Every row gives one point. The points of each table are mixes of a few directions, plus a little noise. How many directions does each table use, and how many do they share? Where both have some left over, give the other angles between the two spaces (their principal angles), to ten degrees, smallest first.

First (5 x 2):
[[ -4   2]
 [-16   9]
 [-32  18]
 [ 60 -34]
 [ -8   4]]
Second (5 x 2):
[[ -5 -10]
 [ 20  36]
 [ 19  33]
 [ -7 -12]
 [-26 -47]]
Directions: first 1, second 1, shared 0; angles 90

First (8 x 6):
[[ -4 -22 -34  19 -20   8]
 [ 24   3 -31 -23  12  15]
 [  6   3 -48  28 -10  19]
 [-11  10  23 -28  34  14]
 [ -6 -15 -15  22 -21  -4]
 [ -4  17  41   3  -4 -23]
 [ -5  17  35 -30  31   3]
 [ -5 -10  28   7 -24 -30]]
Second (9 x 6):
[[  4   9  16 -31  24   6]
 [-10  13   6  27  -4  -2]
 [-19   8   4  31  -3   3]
 [ 13   1  -5  -1 -11  -9]
 [ -1  34   7  60 -26 -20]
 [ -1 -18  -5 -28  13  13]
 [ 26 -48 -42 -24 -29  -9]
 [ 18  16   7  -4  -3 -13]
 [-29 -16  11 -29  39  33]]
Directions: first 4, second 3, shared 3

First (10 x 11):
[[-42  13 -28  36  22 -28  16  11 -19   4 -27]
 [  2   0   1  -1  -1   1  -1   0   1   0   1]
 [-60  18 -40  51  31 -40  23  15 -27   6 -39]
 [ 47 -14  31 -40 -24  31 -18 -12  21  -5  30]
 [ 33 -10  22 -28 -17  22 -12  -8  15  -3  21]
 [ 32 -10  21 -27 -16  21 -12  -8  14  -3  20]
 [ 16  -5  10 -13  -8  10  -6  -4   7  -2  10]
 [-30   9 -20  25  15 -20  11   8 -13   3 -19]
 [-17   5 -11  15   9 -12   7   4  -8   2 -11]
 [ 21  -6  14 -18 -11  14  -8  -5   9  -2  13]]
Second (11 x 11):
[[ 48 -15  32 -41 -25  32 -18 -12  22  -5  31]
 [  6  -2   4  -5  -3   4  -2  -1   3  -1   4]
 [ 55 -17  36 -47 -28  37 -21 -14  25  -5  35]
 [-49  16 -33  42  26 -33  19  13 -23   5 -32]
 [ 13  -4   9 -11  -7   9  -5  -3   6  -1   8]
 [-10   3  -7   9   5  -7   4   3  -5   1  -7]
 [-54  16 -37  46  28 -37  21  14 -25   5 -35]
 [ -7   2  -4   6   3  -5   2   2  -3   1  -4]
 [-24   7 -16  21  12 -16   9   6 -11   2 -15]
 [ 30  -9  20 -26 -15  21 -12  -8  14  -3  20]
 [ -6   2  -4   6   3  -4   3   2  -3   0  -4]]
Directions: first 1, second 1, shared 1

First (11 x 18):
[[ -3  -3   7  -5   1   8  12   5   8  -1  -8   3   4  -3   1  -4   2  -8]
 [  4   7  -6   4  -3  -9 -11  -6 -24 -10  21   3  -1 -19   4   9   0   9]
 [ -3  -5  -2   1   2   2  -1   2  18  12 -15  -7  -4  24  -5  -5  -1  -1]
 [  0   0   2  -1   0   2   2   1   0  -1  -1   1   1  -2   1   0   0  -2]
 [ -2  -2   7  -4   1   6  10   4   6  -2  -6   2   4  -3   1  -4   1  -6]
 [ -1  -2   8  -5   1   8  11   5   7  -2  -8   3   5  -4   1  -4   2  -8]
 [ 10  10 -40  26  -3 -39 -60 -25 -34  10  36 -15 -24  23  -5  19  -9  39]
 [ -2  -2  12  -8   0  11  18   7   5  -6  -6   6   8 -13   3  -4   3 -11]
 [ -1  -1   5  -3   0   5   8   3   4  -2  -4   2   3  -4   1  -3   1  -5]
 [  0   1   2  -1   0   1   3   1  -3  -3   2   2   2  -7   1   1   1  -2]
 [ -2  -3   4  -3   2   6   7   4  12   4 -11  -1   2   7  -1  -4   1  -5]]
Second (9 x 18):
[[ -6  -5 -17   7   8  16  -6   9  12  -6  -7  -2   0 -12  26   0 -18  18]
 [  3   2   8  -3  -4  -7   3  -4  -6   3   3   1   0   5 -12   0   8  -8]
 [ -5  -4 -13   5   7  12  -5   7   9  -5  -5  -2   0  -9  21   0 -14  13]
 [  6   5  15  -6  -7 -14   5  -8 -10   5   5   2   0  11 -23   0  16 -15]
 [  9   8  24 -10 -12 -23   9 -13 -18   8   9   4   0  17 -38   0  27 -26]
 [ -8  -7 -22   9  11  20  -8  12  16  -7  -8  -3   0 -15  34   0 -23  23]
 [  3   4  10  -4  -5 -10   4  -5  -8   3   4   1   0   7 -17   0  11 -11]
 [  1   0   1  -1   0  -1   0   0  -1   0   0   0   0   1  -1   0   1  -1]
 [ -3  -2  -7   3   3   6  -2   4   5  -3  -3  -1   0  -5  11   0  -7   7]]
Directions: first 2, second 1, shared 0; angles 90

First (11 x 32):
[[  9   4   5   6  -4  13   1  11 -17  -3  14  -3   1 -19   7  16   1  -4
   18   2 -11  11  14   7   1  29  -1   5  14  -2  18  20]
 [ 19  15  17 -11 -39 -13 -11 -28  10   4  -1  13 -23  12  22  15 -13 -17
  -38  13  17 -34  -3  -8  16 -27  -5  -5  -5 -13  -6  -7]
 [-21 -15 -16  -2  28  -9   5   4  15   2 -15  -2  14  16 -22 -29   7  14
   -1  -9   2   6 -14  -4 -11 -21   4  -3 -14  10 -18 -20]
 [ 22  15  20   3 -30   8  -8  -4 -21  -7  17   4 -17 -17  23  33  -4 -16
    4  -2  -2  -5  20   5  10  27  -1   3  19 -11  17  21]
 [ 11   6   9   9  -8  16   1  14 -26  -8  19  -4  -1 -26  10  26   3  -6
   26  -5 -14  16  21  11   1  45   0   5  23  -4  23  28]
 [ 11   6  -1  -2  -8   1   2  -7  13  11  -1   2  -2   2   6   2 -13  -5
  -16  28   1 -10  -9  -2   9 -14 -10   2 -10  -2   5   2]
 [-27 -23 -35   4  56   6  19  23  23  14 -15 -13  36   8 -36 -42   3  27
   15  16 -12  26 -23   0 -14 -14  -5   3 -22  20  -4 -12]
 [  6   7  21   2 -22  -1 -12  -4 -30 -19  12   4 -17 -13  16  25  12 -12
   14 -37   1  -1  25   4  -1  31  12  -3  25 -10   1   9]
 [-12  -8 -14  -7  14 -11   5  -7  26  11 -17   1   7  21 -13 -27  -4   8
  -20  13   9  -9 -22  -9  -1 -38  -3  -3 -22   7 -16 -22]
 [-22 -13 -18 -11  19 -22   3 -13  38  11 -27   4   9  36 -21 -41  -3  13
  -32   7  18 -16 -31 -13  -5 -60   0  -7 -34  10 -31 -39]
 [  4   4  11   8  -5  11  -4  12 -30 -14  16  -2  -4 -21   7  20  11  -5
   28 -24 -10  15  23   9  -4  42   7   3  25  -4  13  20]]
Second (10 x 32):
[[  1  -1   1 -19  -9 -10  21  16  -8  -8   9  -6  -7 -14  10 -14 -15  18
    2  14 -22  10  32   2   2  -9  -6  -7  -4   5   8  21]
 [  2  12 -22  -4  -2  12  15   9   4   2 -12  31  -2  20 -36   9 -10  11
   -2 -18  -2   1 -19 -22 -16 -10  -4 -14   6  15 -24 -21]
 [-13  -7  33  22  -7  -4 -17   3   6  27  20 -20   1 -23  38   0  -1 -27
   -8   1  11  14  -2  24   6  21  -3  20   4 -12   2  17]
 [  6 -21   9 -10  24 -25 -10  -2  -7 -31   6  15  -1 -14  -7  11   4  22
  -16  -4 -13  15 -11 -20   0 -13  14 -25   2  -1 -20  10]
 [ 14 -11  -5   2  21 -18 -25 -53  -4 -41 -18 -48  -2  17  11 -26  44  10
   17  23  -8 -34  19  20  15   4   1   0 -30 -10  26   1]
 [-19  -3  23   6 -14  -4   3  29  16  33  22   3  -5 -28  13  -2 -22 -12
  -10 -14  -6  21 -17  13 -17  -7   0  14   8  -3 -34  15]
 [ -2  14 -13  -8 -16  16  17  13   5  16  -2   3   2   6  -8  -4 -12  -5
   10   1   2  -9   7   1  -6  -8  -3  11   2   2   9  -6]
 [  4  -7  -4  -5  17   3 -13   2   1  -5  -1  26  15  -2 -18  25   4  -4
   -8 -12  18  -5 -30 -23  -1 -13  23  -2  14  -9  -6 -14]
 [ 12 -10  10  21  24 -18 -17 -30 -22 -34  -7   2 -10  12   5  10  20  17
  -18   1  -3  22   4 -13  17  32 -13 -36  -5  11  -5   2]
 [ -3  37 -31  -5 -38  49  28  13  11  42 -14  -8  10  27  -8 -10 -13 -28
   32   8  24 -36  18  16  -2   2 -10  38   2   0  43 -24]]
Directions: first 3, second 6, shared 0; angles 40, 70, 80

First (9 x 32):
[[ 26  -9  40 -38 -11  10   9  -1  -8  -7  19 -20 -18   0 -11   4  20  12
   13   3   1 -23 -29 -12  26   3  -1 -15 -39 -29  25  -4]
 [ 21   0  29 -28   6 -10   1   3  -3  -7  10 -19   0   2  -8  -1  17   1
  -20  13  -1 -13 -21  -8  10  -9  -1  -8 -27 -10  10  -6]
 [-50  -3   1   9  11  30 -23 -20  16 -15 -16   3 -10 -15   9   5 -32  -9
   14 -10 -19 -18 -16  12 -11  16  -8 -13  25  19  14  -7]
 [-15  -4 -50  52   5 -16 -16 -24  -3  12 -30  23  14   2  14  15 -26 -20
    7  -1 -22   6  52  12  -1   3   8   1  52  15 -39  12]
 [  3   1  -5  22  18 -11  16  21   1  -4  -1  25   9   4   7   9 -10  -6
  -16   2  11  -9  17  18   7 -11   5  28  28  -1   8  11]
 [ 15  20   4 -10  10 -38   3  -6  -9   6 -11 -12   9  12 -12 -13  19  -4
  -22  18   5  30  -5  -5  -1 -19 -21   0 -13   3 -24  -9]
 [-22  -3  -9  10  -2  25   0  18  14  -4   8  11   0  -9   8  -4 -15   6
    2 -15  10   2  -1   6 -22   9  10  12  10  13  15   3]
 [  6  11 -29  23 -20  -9  28   1 -20  19 -11  25 -12  18  -8  -5   5  11
   49 -11  23  44  25   5  13   0 -19  17  15 -16 -21   8]
 [ 20 -15  20 -40 -17  18 -19   9  11  -1  31 -36   5 -14   0 -11  22  10
  -29   1  -9 -17 -21 -30 -22   6  30 -22 -51   5  12  -7]]
Second (10 x 32):
[[ 16   8  -2  -7  -5 -22   2 -14 -13   9  -8 -10  -1  10 -10  -5  15   0
    6   9   0  20   3  -8  10  -7 -13  -8 -13  -8 -21  -4]
 [ -5 -16 -23  21 -21  18  -7 -22  -7   9  -7  10 -13  -2   6  15 -13   0
   46 -13 -16  -8  25  -2  15  19  11 -16  16 -11 -10  10]
 [-15 -21  13  10  14  24 -11  -7  10 -20   1  11  -5 -13  14  28 -27 -12
    1  -2 -22 -60   0  16  18  11  19  -5  25  -5  31   7]
 [ 25  25 -10 -10  -6 -45   8  -7 -17  20 -11 -16  10  19 -18 -22  32   3
  -10  14  14  57   4 -15  -7 -20 -26   0 -25   0 -42  -9]
 [ 10   6  18 -24 -12   3  12   5  -6   1  10 -12 -12   4 -12 -11  18  14
   12  -1  15  12 -23  -9   4   0 -13  -3 -29 -12   9  -6]
 [-25 -19 -15  20 -10  42  -6   7  13  -4   8  18  -7 -13  16  11 -25   3
   23 -23  -6 -23  11   8  -8  22  23   2  23   5  20  10]
 [ 31  26   9 -24  -2 -46  11  -6 -18  14  -7 -23   5  19 -22 -22  37   5
  -13  19  14  47 -11 -16   3 -22 -30  -2 -35  -7 -31 -13]
 [-14 -19 -28  29 -15  23 -11 -18   0   5  -8  16  -7  -6  13  19 -23  -5
   37 -14 -19 -18  30   4  10  20  18 -11  28  -3  -6  12]
 [-16   1  28 -14  24  17   4  37  22 -22  20   3   8 -12   5  -6  -9   1
  -42  -1  15 -22 -30  12 -22  -6   7  21  -1  16  40  -4]
 [ -8   9  10   0  34 -14  -1  25  16 -12   3   3  24  -5   5  -7  -7 -11
  -59  10   8  -6  -8  12 -23 -17   3  22  12  23  10  -4]]
Directions: first 6, second 4, shared 4

First (8 x 32):
[[ -6 -19  -6   2  -3   5  39 -17  38 -11 -18 -20 -13   0  13  -7 -30   6
   -1  42 -20 -46  10  -8  32   4  22 -13   8   2  25  37]
 [  5  18   7  -1   4  -6 -37  15 -36  12  17  19  13   1 -13   7  29  -6
    1 -38  19  44 -11   7 -31  -5 -22  12  -6  -3 -25 -35]
 [  0  -1   0   0   0   0   1   0   2   0  -1   0  -1   0   0   0  -1   0
    0   1  -1  -1   0  -1   1   0   1   0   0   0   1   1]
 [  5  20   7   0   3  -6 -39  18 -37  13  17  19  13   1 -14   7  29  -7
    2 -42  19  46 -10   8 -33  -5 -21  14  -7  -4 -26 -36]
 [ -6 -25  -8   1  -3   8  52 -21  50 -15 -23 -25 -16  -1  17  -9 -39   9
   -2  54 -25 -60  14 -10  43   7  29 -16   8   5  33  48]
 [ -3 -13  -5   0  -2   3  27 -11  26  -8 -12 -14  -9   0   9  -6 -20   5
   -1  27 -13 -32   7  -5  22   3  16  -8   3   2  17  24]
 [  4  20   7  -1   3  -5 -42  17 -38  12  19  20  14   0 -13   8  31  -7
    1 -43  22  48 -11   8 -35  -6 -24  15  -6  -4 -27 -38]
 [  0   0   0   0  -1   0   0   0   0   0   0   1   0   0   0   0   0  -1
    0  -1  -1   0   0   1   0   0  -1   0   1   1   0  -1]]
Second (10 x 32):
[[  6  22   7  -2   4  -7 -44  19 -42  13  19  22  14   0 -15   7  33  -8
    1 -46  21  52 -11   9 -36  -6 -25  15  -6  -4 -29 -41]
 [ -7 -25  -8   2  -5   7  53 -23  49 -15 -23 -25 -17  -1  16  -9 -38   9
   -2  54 -26 -60  13 -10  44   7  29 -16   9   5  33  48]
 [  2   6   2  -1   1  -2 -14   6 -13   4   7   6   4   0  -5   3  10  -1
    0 -14   7  15  -3   3 -11  -2  -8   5  -2  -1  -8 -13]
 [ -2  -8  -3  -1  -1   2  17  -7  17  -5  -8  -9  -5   0   6  -4 -13   2
   -1  17  -9 -20   4  -3  15   2  10  -6   2   2  11  16]
 [  7  24   8  -2   4  -7 -49  21 -46  15  21  24  16   1 -16   9  35  -9
    2 -50  25  56 -12   9 -40  -6 -28  16  -8  -5 -30 -44]
 [ -5 -21  -6   1  -3   6  42 -17  39 -12 -18 -20 -14  -1  13  -7 -31   7
   -1  42 -21 -48  10  -9  34   5  23 -13   6   4  26  38]
 [ -4 -16  -5   1  -3   5  30 -12  28  -9 -13 -15  -9   0  10  -5 -22   5
   -1  30 -14 -34   8  -6  24   4  17 -10   4   2  20  27]
 [ -2 -10  -4   0  -2   4  21  -9  19  -6  -8 -10  -7  -1   7  -5 -14   4
    0  21 -10 -24   6  -4  17   3  12  -7   4   2  13  18]
 [  5  18   6  -1   3  -5 -37  16 -34  10  16  18  12   2 -13   7  27  -7
    1 -38  18  43  -9   8 -31  -5 -21  12  -6  -4 -23 -34]
 [  2   9   2  -1   2  -3 -19   7 -17   5   8   9   6   1  -6   4  13  -3
    1 -18   9  20  -5   4 -14  -2 -11   5  -3  -1 -12 -16]]
Directions: first 1, second 1, shared 1
